Each point is reached from the start by the listed moves, each made 0, 1 or 2 times, or once backwards (-1), plus a little noise. Say if it took an odd or an even number of moves. Then give how often each move was made.

Moves:
(1): [ 22 -12   4  -3  12]
(2): [17 33  4 -5  2]
(3): [ -1  -5  24  -2 -10]
Start: [ 7  4  6  1 10]
Points:
[-16  12  27   3 -12] => even (-1, 0, 1)
[21 27 60 -7 -7] => odd (0, 1, 2)
[  5  -6  55  -5 -11] => even (0, 0, 2)

Moves:
(1): [17  3  4  1 -5 -3 -5 -4 -6  0 -4 -4  6]
(2): [-5 24  7 -5  0 -4 -1 -2  2  1  1 -1  0]
(3): [-2 -4 19  5  0  0  2  2  0  0  3  3 -1]
(4): [-5  3 -3 28  3 -2 -2 -4  6 -1  2  3  4]
(5): [ 5  0 -2  1 25 -1  2  2  1 -3  4 -2  1]
(6): [ 3  4  1  4 -1 20  1  0 -2 -3 -3  0  2]
(7): [ 7 -1 -1  3 -3  1 20 -2  7  5  3  0  5]
(8): [ 3  0  0  2 -4 -3  0 26 -3  1  6  1  1]
(9): [ 7 -3  3  0 -2  4 -6  4 21  7 -2 10 -5]
(10): [-1 -2  1  1  2  3 -2  2 -7 19  1 -1  3]
(11): [  1  -2  -2  -6  -5   4 -11  -3   2  -1  25   3   3]
(12): [ 1  1 -1 -4  2 -3  3 -3 -8 -1 -2 22  7]
Start: [ -4  -2 -10  -3  12 -12  11  -2 -14  -1   1  -3   5]
Points:
[ 47 -36  42 -18   4  16 -22   7 -32  40 -17  54  16] => even (2, -1, 2, -1, 0, 1, -1, 0, 2, 2, 0, 2)
[ 18  40  -3  49 -19  17  11 -31 -60  29  15  32  60] => odd (2, 1, 0, 2, -1, 2, 1, 0, -1, 2, 1, 2)
[ -4 -28 -33  20   5  -5  39 -14  13 -16  59  33  24] => odd (-1, -1, 0, 1, 0, 0, 2, 0, 0, -1, 2, 1)
[ 14 -28 -24  -6 -29  -5  33 -15   0 -12  50  28  24] => even (0, -1, 0, 0, -1, 0, 2, 0, 0, -1, 2, 1)
[ 37  51  -7 -16  -6  22   4  13   4  31  15  56  33] => even (1, 2, -1, 0, 0, 2, 1, 1, 2, 1, 1, 2)
[ 14  -7 -39  50  57 -29   7  46  12  44  51  12  26] => odd (0, 0, -1, 2, 2, -1, 1, 2, 1, 2, 1, 0)
[  9 -19 -35 -31 -33  31  -6  42 -52 -12  49  -7  17] => odd (0, -1, -1, -1, -1, 2, 0, 2, -1, 0, 2, 0)

Moves:
(1): [10 -4  0  1 -3 -2 -5 -3  6  0  3  5 -2 -3  0  0 -1 -1 -5  7 -1  0  2 -2
  0]
(2): [ 9 13 -3  4 -2  1  1  7  2 -1  0  0  1  3  2 -9 -4 -3  0  0  9 -2 -2  1
  6]
(3): [-1  2 16  4 -1 -4  1  3  1  1 -1 -1  2  2 -1  5 -3  0  0  1  0  5  3 -3
  0]
(4): [-4  0  0 14 -7  4 -1  0 -1  0 -2  4  1  7  2 -1  0  0 -2  0  0 -1  2 -3
  2]
(5): [-3 -1 -4  3 15  3 -2  5  4  7  0 -1  1  5  2  6 -2  4 -3  2  2  3 -2  2
 -4]
(6): [ 2  2 -1 -1 -3 11 -1 -2 -1  0  0 -3 -2 -2 -5  3  1 -1  3  1  5  3  3 -2
  5]
(7): [ 4 -2  4 -1  1  3 14  0 -1 -3  2  1 -2  1  0  0  2  3 -4 -1  2 -1 -3  1
  0]
(8): [ 3 -6  1 -1 -4  1  1 10  0  1 -2 -2  1  1 -2  1 -1 -2  1  1 -2  0  1 -3
  0]
(9): [-6 -2 -1  5 -6 -1  0  1 13 -5 -1 -4 -3 -1  2  1 -4  3 -2 -3  1 -2 -2  4
  1]
(10): [-2  1  0 -3 -6  1  1 -2  5 15  6 -2  0 -1  0 -8 -2 -2  2  3  0  1 -1 -1
 -1]
(11): [-2 -2  2 -1  1  0 -5  5  1 -4 12  0 -3  1 -2 -2  4  0 -5 -3 -1 -1  1  7
 -5]
(12): [-2  3  1  0  0  3 -2  6  2  1  2 13  0  2 -1  4 -2 -4  4  0 -1  0 -4  3
  5]
(13): [ 6  3 -2 -6 -2  3  0 -1  4  0  1  2 19  3 -1  2 -2 -1 -2 -2 -4  1  1  5
 -1]
(14): [ 2 -3  0 -3 -2 -3  0 -2  3 -4 -1  1 -5 12  2  2  2  6  6  1 -1  1 -1  3
  2]
(15): [ 5  1  4 -7  2  4 -2  4 -1  2  2 -4 -2 -2 17  0 -6 -4  0 -3  0  3 -4 -4
 -1]
(16): [ 2  2 -2  4 -2 -2  1  2  0  1  3  0  0  0  0 11 -2 -4  4 -4  2 -3 -2 -3
 -2]
(17): [-5  4  2 -1  0  0  0  2  1  1 -8  2  0 -2  5  3 18  1 -2  0  5  3 -3  0
 -2]
(18): [ 0  2 -2 -1 -4  1  1  1 -1  1  3  1  1 -3  3  3  0 12  0 -2  1 -3 -1  0
  4]
(19): [ 2 -4  2  4  2  0  3 -1 -2 -5  2 -3  1 -2  0 -2  3  0 10  5  0  2 -1  2
 -2]
(20): [-1  5 -2 -4 -6 -3  4  3 -4 -7  0  1  3 -1  2  5 -1  0 -3 15  0 -2  3 -2
 -7]
(21): [-2 -8  2 -5 -4 -5 -1 -2 -3 -3  4  2  3 -1  0 -3 -7 -3 -4 -1 11  0 -3  6
  0]
(22): [ 1  5 -9 -1 -8 -3 -1 -2 -3  0 -2  3 -1 -2 -5 -1  2  1  0 -1 -3 18  0  2
 -6]
(23): [-1  1 -2 -2 -1  0  2  2  2 -2  1  4  2  1  3  0 -1  2 -1 -2  0  1 12  2
  0]
(24): [ 2 -1 -2  0 -2 -2  2 -3 -4  4 -2 -4 -3  1  2  2  0 -3 -3  4 -1 -1 -1 13
  4]
Start: [  3   1  -5   1   3  -8   5   6   6  -5  -5   1  -1  -9  -3  -2 -11  -9
   2  -1  -9  -6   6  10  -6]
Points:
[ 15  28 -24 -10  -8 -21  -3  41 -11 -23   0 -19  54  -6   0  11 -41 -34
 -33   6  26 -20  -2  38 -22] => even (-1, 2, 0, 0, 1, 0, -1, 1, 0, -1, 1, -1, 2, -1, 0, 1, 0, 0, -1, 2, 2, 0, -1, 1)
[ 60  26 -41 -35 -34  16   2  27  16 -19  28  16 -10 -17  -1   7  -3   7
  -5  17 -16  23   4  36  -3] => even (2, 1, -1, -1, 0, 2, 1, 1, 0, 0, 2, 1, 1, 1, 1, 0, 0, 2, 0, 1, -1, 2, 0, 1)
[-20  19 -39  17 -15 -19  -1  47  47  16  23  17  -6 -31  -7   9 -29   2
  25  12   4 -29 -16   6  -9] => odd (0, 1, -1, -1, 1, -1, -1, 1, 2, 2, 0, 2, -1, -1, -1, 2, 0, 2, 1, 1, 0, 0, 0, -1)

Moves:
(1): [12  4 -1  2  1 -2  2 -1  2  2  1 -3  0 -2 -2 -1  0  0 -1  0 -1  8 -6  2
 -2 -2]
(2): [-2 11  0  2  1  1  0  1 -1  2 -2  1 -3 -1  1  1  1 -4  2  1  1  0  4  2
  0 -2]
(3): [ 0  1 11 -1  1 -1 -3  0  1 -2  1  2  1  0  0 -2 -1  0  2  0  2  0  2 -1
 -1  2]
(4): [ 1 -1  3 17  2  3  0  1 -4  1 -1 -2  0  1 -2  5  1 -1  1  0  2 -4  1 -1
  1  2]
(5): [ 1 -4  1 -1 20  0  0  2  0  6  3 -1  1 -1 -2 -2 -3 -2  1 -2 -7  0  1  0
  0  2]
(6): [ 2  0  0  1  2 20  1  2 -4  3 -2 -4  2  0  0 -6  0  0  1  4  4  5  0 -3
 -1  3]
(7): [ 0  0  0 -2 -1 -3 17  2 -4  2 -1 -1  7 -4 -1 -1  2  2 -5 -1  3 -1  1 -2
 -4  0]
(8): [-3  0 -3  0  1  3 -4 21  4  2 -5 -5 -3 -2  1  2  5 -4  1  1 -1 -1  1  2
 -2 -1]
(9): [-3 -1 -1  0  0  1  2  1 16  0  0  3 -1 -2 -2  3 -1  0  1  2  2  1  3  0
 -2  2]
(10): [-2 -3  2 -1 -2 -2  0  1  0 11 -1  3  1 -2  1  2  0 -1  0 -1 -3  0  1  1
  1 -3]
(11): [ 1  1  0 -2  1  0  0  0  0  1 14  1  1  2  0  3  4 -5 -1  4  0 -1  1  0
  2 -2]
(12): [ 0 -2 -1  1  2  2  1  5  0 -4  0 11  1  0  3  1  0  0 -3 -1  0  3 -2  2
 -1  0]
(13): [ 1  4 -6  1  2  0 -5 -1  3 -1 -3 -2 17 -1  5  0  1  5 -4 -5 -4 -5  1  6
 -1  1]
(14): [ 4  1  2 -5  4 -4  1  3 -3  5 -7 -2  4 17  3  6  0 -1  1  1  5  6  2  3
  3  0]
(15): [ 1 -1  1  2  2  0  4  0  2  2  1  0 -4 -3 11  1  0  0 -2  1  1 -1  2 -1
 -2  0]
(16): [-3  0  1 -3  4  4  1 -1 -2  0 -3 -4 -2 -4  0 17  3  4  0 -2 -1 -2  0 -5
  0  1]
(17): [ 3 -2 -2 -5  5  3  3 -2  2 -1 -4  4 -2  4 -3 -2 23  2 -2  2  0 -1 -4  0
  3  3]
(18): [ 0  2 -3  1 -3  0  2  6 -3  3  5  0 -1  1  2 -3 -1 10  8  0 -3 -1 -2 -1
 -1  3]
(19): [ 1 -3 -1 -4  2 -2  1 -1  0 -2  1  0  4 -2  1  0  3 -2 13 -2  2 -2  1  0
 -2  0]
(20): [-3 -1 -1  1  0 -1  0  0  0  1  1  3  3 -5  1  0  3  1  0 13 -1  2 -6 -2
  8  0]
(21): [ 2 -2 -8  2  1  0 -4  3 -1  5  1  3 -3 -2 -4  3  2  3 -4 -1 19 -3 -2  0
 -3  3]
(22): [-7 -1  1  2  3 -5 -1  2 -3 -1  0 -3  0 -1  1 -3  1  4  2 -5  3 14  3  0
 -4 -7]
(23): [ 7 -1 -1  0 -1  2  1  1 -2 -1 -2  3  1  2 -2 -1  0  5 -1  4 -3 -1 12  0
  2 -1]
(24): [-2  2  2 -2 -1  2  6  0 -3 -3  4 -3  0 -4 -1  0  1  2  2  5  4 -2  1 22
 -2  3]
Start: [ 5 11 -4  3  1 -3  9 -5 -1 -5  0  3 -9 11 -2  1 -2 -3 -9 -7 10  3 12  6
 -9 -1]
Points:
[ 33  -2   7  42  49  32  20 -13  13  11  33   3  15  21 -15  -4 -28 -19
 -29  43  14  27  20   0   9   6] => even (1, -1, 0, 2, 2, 2, 0, -1, 2, -1, 2, 0, 0, 1, 0, -1, -1, -1, -1, 2, 0, 0, 1, 0)
[ 18  24   2  37   2  37 -14 -25 -12 -19 -24  -8  49  18  12  37 -21  11
  29   4   2   2 -18 -23   9  14] => even (1, 0, 1, 2, -1, 2, -1, -1, 0, -1, -1, 1, 2, 1, -1, 2, -1, 1, 2, 2, -1, -1, -1, -1)
[ 10  39  13  35  60 -17  43  60 -15   4 -37  -6   1   6   8  50  42  19
 -27  -7  46  38  15  60 -23   5] => even (2, 2, 2, 2, 1, -1, 2, 2, 0, -1, -1, 2, 1, 2, 1, 2, 1, 0, -1, 1, 1, 2, 0, 2)
[ 10  16 -21   0  52  40  30  50  -7  13  25  13 -46  -5  10 -38  22   7
   3   6  53  36  -7  49 -37  19] => even (1, 1, 0, -1, 2, 2, 0, 1, 0, -1, 0, 2, -1, 0, 2, -1, 1, 2, 0, 0, 2, 1, -1, 2)
